Rows are points. Any point is a mix of the corners, with weights that add up to 1. It lies inside the corners' shape when no weight is negative. Is each point inside? If not, which corners have a negative weight?

Corners:
(1): [34 22  1]
(2): [ 21  39 -56]
(3): [ 23 -24   9]
(4): [-39  -2  60]
Points:
[15 12 14] -> inside
[12 30  4] -> outside (3)
[-3 17  4] -> inside
[ 20  -2 -10] -> inside
[-24   3  42] -> inside
[ 15  31 -38] -> inside
[ 21 -20   9] -> inside
[-13   5  35] -> inside
[-1 -3  5] -> outside (1)

Corners:
(1): [-24  42 -46   4 -22  20 -18 -37 -25  27 -13]
(2): [-33  27   2 -41  35  28  27 -29 -24   4  30]
(3): [ 10 -18  22 -25   8 -24  31  42  -3   4  -6]
(4): [ 19  46 -35  34 -16  29  -2  41   9  17   6]
(5): [-31  26  34  33  27 -15  21 -10 -29 -21   1]
(6): [ 33  -7  40  -3  -4   0  26  -7 -56  17 -14]
(7): [-28 -38  15  41  15 -26 -49  20 -33 -50  40]
(8): [ 13 -28  19 -15  60 -21  -1  24 -12   3 -10]
(9): [ -5 -19 -14  31  23 -12   5   6  27  -4  44]
(10): [  0 -38  32 -49  -8  40 -39  -4   5 -51 -38]
(11): [ 34  33  41  35 -29 -55 -32  -8 -45  33   3]
(12): [ 21  22 -24   7  25 -49   4 -21  11 -47  17]
Points:
[ 5  4 -4 12  5  2 -2 15  1 -4 10] -> inside
[  4  13  -9   6   9   1  -5   7 -11   7  -2] -> inside
[ 10  -1   8  24  -6  -2  -8  17 -19  14  -8] -> outside (2, 12)
[ -5   6  -1   1  14 -20  -5 -20 -16 -11   7] -> outside (4)

Corners:
(1): [-10  21 -43 -10 -28  10  27  16 -11  19 -12 -19  -1   0 -19   1  17  33
   0  -3]
(2): [ -3  -5  23  12  15   2 -24  18 -10 -23  13   3  15  -6  -1  37  -9 -17
  20  -5]
(3): [ -5   5 -26 -32   1  -3  45   4   5  -1   7   2 -13   0  16  23  14  43
 -12   4]
(4): [ 22  29   8  25  31  11  19 -11  16  33  19  -7  16   2 -16  13   2  10
  -2   5]
(5): [ 14  -7 -31  -5 -28  13  30 -14 -30  13  -4  11  -7  15  20   3  -3  17
  22  24]
(6): [ 29  47   8  -2  16   8   3 -60 -10  23   8   2  12   4   3  -9  30  21
 -13 -13]
(7): [ 14   3  -2  -2  47  33  -8 -18  -8  37  17   3  21   8 -13  -3  15  31
 -26   2]
(8): [ -3  -8  17  22   2 -23 -11   6 -11  -4  15  13 -19  -5 -14   6 -26  11
  12  -2]
(9): [  6 -18  45 -20  -6  -5  19   4 -10 -10   7  -5   0 -22 -25  21 -17   3
  10  11]
(10): [  4 -20  28   7  -1  10 -11  22  23 -25   4  24 -12  -5 -25  11   1   6
  35  17]
(11): [-28  27  -9 -17 -13   8  25  -6   1  20  12   5  -2  -3   6 -18  -6  -2
   1  11]
(12): [ 11  -3 -32 -19 -15   4  24  -8   7  11  17 -11 -14   9  -9  -4  17 -10
 -19   6]
(13): [ 14   5  -6 -25 -26 -13  16  33   3  11  13  -2  14  26   4   2   3  20
  -5  11]
(14): [ 12  23   6  17  32  18  -1 -53   7   8   4 -15  32  22  -7 -14 -15  19
 -12   2]
(15): [  6  16 -23 -23  -5 -13  46  12 -23 -10  11   6  15  -9  -9 -22  12   8
  -2   5]
(16): [ -2 -26  35   9  24 -32  -5  -3  11   2 -10   2  11  -9  -8   4   4  -7
  27  -2]
(17): [ 11  -5  21 -17  21 -10  -5   2   2  -7 -10  34   2   8 -37  35 -21  -3
  27  -1]
(18): [ -9  17   9  -5   6 -25 -17  -1 -10  -8  24 -17   5   3 -19  14   8  -1
  20  35]
(19): [ 25   9  19 -14  18 -15 -16  22   4  -8 -18  -3 -12 -15  -4  11 -15  -2
  22   2]
(20): [ -2  -1 -30 -24 -24   2  16   1   5   7  32  -1   9  -7  -1  -8 -13  23
  40  -5]
(21): [  1   6  29 -12  26  -4  17  14 -11  -9   7  -2 -23  11 -14  -2   0   1
  35 -22]
Points:
[  7   4  -2  -9   4   1  12  -3  -1   5   9  -1  -3   5 -10   4   3   4
   4   2] -> inside
[ 11  15  -6  16  21   3   6  -6  -3   8   3 -11   2  14   4  -1  17  18
  -6   1] -> outside (9, 11, 17, 20)
[  4  -8  10  -9   8 -10   0  13  -8 -12   2   3   3   2  -6  15  -7  19
  19   3] -> outside (4, 6, 11, 12)
[  9  23 -22   1  14  23   4 -44 -11  33  16 -23  10  -4   3   5  -2  18
 -25   7] -> outside (10, 13, 15, 16, 17, 21)
[  2  12  -1 -19   5  -8  14  -5  -8   8   5  -6   0   2 -12  -3   3  16
   3  -3] -> outside (2, 4, 5, 10)
[12 12  4 -7  7 15  5 -4  2  9  8 -4  3  5 -6 16 -3 11  7  7] -> outside (8, 15, 16)

Corners:
(1): [ 10  -7   7  20  22  41 -22   0 -18  29 -17  24  22  -5 -22 -14   5 -25
 -18  12]
(2): [ 31  -5  23  31   8  18  17  32 -12   9 -16   9  29 -24 -29   0 -14 -51
 -14 -39]
(3): [-14  26  -9  13   2 -20   8 -34   9  21  -8 -11  -2 -11  34  25   6 -12
  13  10]
(4): [ 48  11  -5  42  -9 -15  13 -12   3   6  -2  17  -3   1 -36  11 -25  22
  -1  29]
(5): [-14 -34  27  46  18 -31  11  31  -8  22   7  13  17 -14 -23   5   3 -20
 -16  21]
(6): [ -9  -3  -7  -3   2 -26 -28   5  28  11   8 -34  -5   7  21   0 -23  38
  -6  27]
(7): [-19  11 -13   2 -20  -3   0  18 -14  13 -10  -1 -41  11  24  -3  11 -26
   1  60]
(8): [  1 -35  29  -9 -29 -14 -26  29   7  28  19  -4 -22  -1  -1  28  15  -6
 -10  22]
(9): [-41   9 -40 -17  17  30   4  22 -53  -2 -16   9 -14 -45   4 -11   1  13
  43  24]
(10): [ 14  19  -1  13  -6  32  19  27 -15  22   4  32  -5  19 -58  -2   5  -1
  -4 -13]
(11): [ 26 -23   3 -27 -19  -1  24  47 -26 -27 -23  -5  -8  12 -11  -8   6 -19
 -29   4]
(12): [ -6  -9  -5 -20  10 -12 -27  -4   3   2  24   3   9  20   3  24 -24 -11
   5  -9]
(13): [  7  55  18  -6  -4  29  -4   1 -16  14 -33  39  14  24  -6   7   7 -21
   0   4]
(14): [-10   7 -10  -7 -23 -21 -10  -2   4  26 -21  14   7  -6  13  -1  -4 -23
  21  12]
(15): [  7   7  22 -22  18 -26  19 -10  -4  -4  -1  15 -41  -4 -18   0   1 -23
  10  10]
(16): [ 17  -6  -7 -14   6 -34 -38  20 -10  55  -6  -8 -45  22  32   7  14  -9
  -6  36]
(17): [ -7  -2   5  13  45 -11 -41 -15 -17  -3  -2  -7  -3 -24 -28  -7 -20  13
  -3 -25]
(18): [ 17   6  35  -3  -8 -24 -10  -1 -16  17  28  11  18   2  -9   1  -3 -20
 -23 -15]
(19): [  0 -24  11  27 -34 -28  21   5  17  -3   1  15 -24  -7  45  -6   1  12
  17  28]
(20): [  3 -43  36  38  19 -32 -33  14  17 -12  35 -31  10  -6  20  -1  34  15
  16   8]
(21): [ -3 -26   5  -8   3 -38  -5  22  24 -21  19  16  -1 -20  12  15   7  -1
  -6   2]
Points:
[ -5  10  -7 -26 -23 -11   5   9  -2   8  -2  10 -19  14  19   9   2  -8
   6  14] -> outside (1, 2, 4, 5, 17, 20)
[ 3 -8  9  2 -2 -8 -8 13 -3 10  3  8 -6  1 -2  5  0 -7 -1 10] -> outside (3)
[ -5  -2   4   1  -1 -17  -2   5  -2  -3  -2  -2  -2  -9  10   6  -4  -5
   5   9] -> outside (1, 10, 16)
[ -2   1   2   0   4  -4  -2  11 -10   6  -4   6  -3  -2   2  -3   1  -9
   1   8] -> outside (4, 8)
[  6 -17   4  10   4 -14   2  12   1   5   5   5   6  -9   1   2   0  -7
  -1   7] -> outside (7, 8, 13, 17)
[ -5   1   2  -6   3 -19  -9   1  -6  11  -5   7 -14   0   6   6  -4  -6
   0  23] -> outside (2, 10, 20)
[ -7 -17  12  13   3 -10  -4  12  -3   7   5 -10  -3 -13  -1  -6   3  -6
   2  10] -> outside (4, 12, 13, 16, 21)
[  5   0   2   6   3  -1  -1  12 -11  11 -10  10  -6  -3  -2   4   3 -15
   2  10] -> outside (6, 18)
[ 10  -9  11   2   3  -8 -10  17 -18  15   1  10  18  -8  -4   9   7 -25
  -7  -2] -> outside (6, 7, 10, 15, 17, 19)
